Every row gives one point. A path goes straight from each point to the next, and from the last back to the first. The post is the endless flat space through its rows: a point in 2 columns, a line in 3, a plane in 4, and so on, so that a path can go around it. Count how often the path circles the post. Going back the other way cancels.

Post:
-17 5
Path, 28 rows:
10 0
-3 23
-33 31
-52 1
-36 -22
-43 -21
-46 22
-17 23
-3 19
19 1
-18 -22
-32 -4
-60 5
-47 -31
-14 -17
4 4
9 34
-9 28
-2 13
-9 -4
-16 -12
-34 -3
-38 29
-14 23
24 19
14 -12
-19 -16
-9 -10
Times around: 1

Post, 7 rows:
-13 -3 -29 -10 -1 4 -15 -12
7 11 -28 11 -6 20 3 14
13 -3 -18 15 -11 8 -17 -25
14 -21 -5 -13 -35 12 -22 -12
-60 -25 25 16 -18 -40 -26 29
10 8 -2 -22 -27 4 -36 -26
23 -9 12 -4 35 -30 48 22
Path (11 x 8):
-13 -40 -17 33 15 11 18 28
-18 3 26 -12 21 -24 -51 -28
1 -5 -31 -7 13 -20 -17 20
-7 -5 -22 -7 -32 -14 -6 -10
-8 -34 -14 2 -8 -21 -7 -40
-35 15 -57 -27 8 -21 -33 9
-20 -19 -19 12 22 -10 6 35
-1 -26 -27 -32 -8 30 -10 -10
4 7 -32 -2 37 -2 34 -7
-16 -39 4 -14 1 5 5 -41
-5 20 -32 -10 33 3 -24 -31
Times around: 0

Post, 11 rows:
12 -15 9 -6 9 8 -26 0 21 11 0 -8
-2 24 32 -28 -28 14 7 13 13 -17 -17 17
-4 -11 9 6 0 -23 -18 6 21 2 2 -12
-10 -5 -24 24 3 23 10 -4 -40 -37 8 -13
-11 7 4 8 -4 33 35 -19 1 -5 -14 -32
-23 -10 5 4 6 16 2 -3 22 17 -7 -5
-8 -1 18 -32 3 1 12 10 -5 -1 -3 18
-7 -12 -23 4 -8 -3 15 3 -7 0 -7 -18
-28 -8 -1 0 -20 -6 3 -27 -10 -2 5 -13
-3 -30 -12 13 7 -9 -20 -28 10 -21 8 1
-2 9 1 -5 17 8 -14 -22 9 5 -16 15
Path (29 x 12):
-13 8 -7 35 10 -2 -11 -34 6 4 -2 -17
29 -20 -43 8 10 26 -18 -14 -1 16 12 -22
-44 1 -12 5 15 31 -5 3 -10 24 9 9
-1 -10 -5 -43 8 -2 -25 -19 6 24 -9 -8
29 -7 45 -26 40 44 7 11 3 -19 -3 -38
-11 -5 20 4 11 4 -1 -8 4 -3 -12 -1
25 -18 -36 39 39 8 7 4 -5 -13 -3 15
-9 -25 -3 -4 -15 -20 34 0 7 -8 20 -17
1 -3 -1 -41 -27 33 5 -9 20 2 -10 -6
-33 6 34 -37 4 19 25 -3 3 -10 -11 9
-26 -2 3 -5 4 23 11 -17 7 -32 -36 19
-24 -2 2 19 -6 47 5 -30 18 -17 -31 0
15 14 8 39 -37 7 -11 -8 17 -11 -19 -26
-60 -10 12 5 -38 -16 23 -12 14 22 8 -8
29 7 5 4 5 4 -2 -11 -13 -53 9 -3
-31 -2 15 -14 16 21 -1 -15 20 3 4 -16
-16 1 22 15 10 23 -15 -14 10 -19 2 -19
11 -29 -9 3 -4 20 6 -3 12 -9 -18 -20
18 11 -6 23 32 7 -10 17 7 28 -15 -21
-11 -29 -27 41 -2 7 14 45 32 -8 3 4
-22 16 11 24 -21 -17 -32 -34 40 5 -8 -17
-1 -3 1 -16 -29 -2 -16 20 8 -23 -8 6
7 1 17 -15 14 26 3 -28 -12 -36 -10 10
-15 -18 4 17 -34 17 13 -1 25 -45 -14 18
-22 -14 9 -7 -20 -24 -6 -21 22 10 -20 -17
6 -6 -19 -24 43 1 -7 -7 -20 29 -16 -8
-12 -32 -4 -37 -46 -5 -23 -16 39 0 -15 -23
18 14 0 -11 35 41 6 7 -20 9 -21 -9
9 -14 -14 19 34 15 23 -4 -17 9 0 -38
Times around: 4
